Each row is a point. Each copy is the shape, with its points in the same order, turned, moved and blurred by noise. Say if it was mirrored as well.
(in the rows, 128 means zero)

Shape:
[[123  95]
 [120  55]
 [142 135]
 [113 173]
 [ 98  95]
 [118 141]
 [117  80]]
Copy 1, 7 rows:
[[133  97]
 [133  62]
 [135 142]
 [101 172]
 [103  97]
 [118 144]
 [121  93]]
Copy 1 is: only turned
Copy 2 (7 x 2):
[[119  82]
 [115  44]
 [132 123]
 [109 159]
 [ 97  80]
 [110 126]
 [112  70]]
Copy 2 is: only turned

Shape:
[[128 138 187 123]
 [158 121 161  79]
 [157 105 162 101]
 [214 111 129  95]
 [105 105 158 149]
 [129 120  68 143]
 [116 100 157 145]
 [ 91 128 162 148]
 [137 145  71 176]]
Copy 1, 9 rows:
[[123 101 173 160]
 [124  61 126 140]
 [144  72 134 134]
 [168  62  76 149]
 [143 131 174 115]
 [137 161  81 100]
 [151 125 165 114]
 [121 139 178 129]
 [145 190  87 131]]
Copy 1 is: mirrored
Copy 2 (9 x 4):
[[119 130 147  92]
 [163 125 168 123]
 [154 106 156 124]
 [216 110 130 133]
 [ 90 113 121 131]
 [137 145  82 189]
 [ 98 102 122 126]
 [ 78 130 123 121]
 [129 163  52 169]]
Copy 2 is: mirrored

Shape (9 x 6):
[[165  72 118 171 128 112]
 [ 64 190 127 171 135 160]
 [165 144 138 114 106 123]
 [183 129 148  92 106 113]
 [150 171 164 115 118 114]
 [ 99 130 128 118 123 110]
 [158 124 143 129  87 165]
 [ 72 123 149 172 163 161]
 [123 109 170 164  81  68]]
Copy 1 (9 x 6):
[[117  97 147  65  96  78]
 [ 71 182 140 175 141 139]
 [176 122 137 129 122 104]
 [201 100 137 116 130 103]
 [172 132 155 154 147 106]
 [117 108 116 139 154 112]
 [165 118 141 125  85 139]
 [ 60 139 163 123 147 151]
 [120  65 164 157 119  61]]
Copy 1 is: mirrored
Copy 2:
[[189  86 130 154 158 154]
 [ 59 139  93 110 132 109]
 [187 126 126  90 110 110]
 [210 133 144  94  98 110]
 [174 147 117  90 121  77]
 [143 166 135 122 134 132]
 [150  92 150 114  87 113]
 [ 86 119 135 128 178 113]
 [186 151 134 187 123  89]]
Copy 2 is: mirrored
Copy 3 (9 x 6):
[[171  55 131 118 158  98]
 [118 114 101 187  92 201]
 [186 139 149 136 130 120]
 [185 161 161 116 139 104]
 [157 166 153 163 115 115]
 [118 126 127 119 109 133]
 [198 117 167 132 139 156]
 [ 94  80 128 172 141 171]
 [147  85 169 126  75  83]]
Copy 3 is: only turned
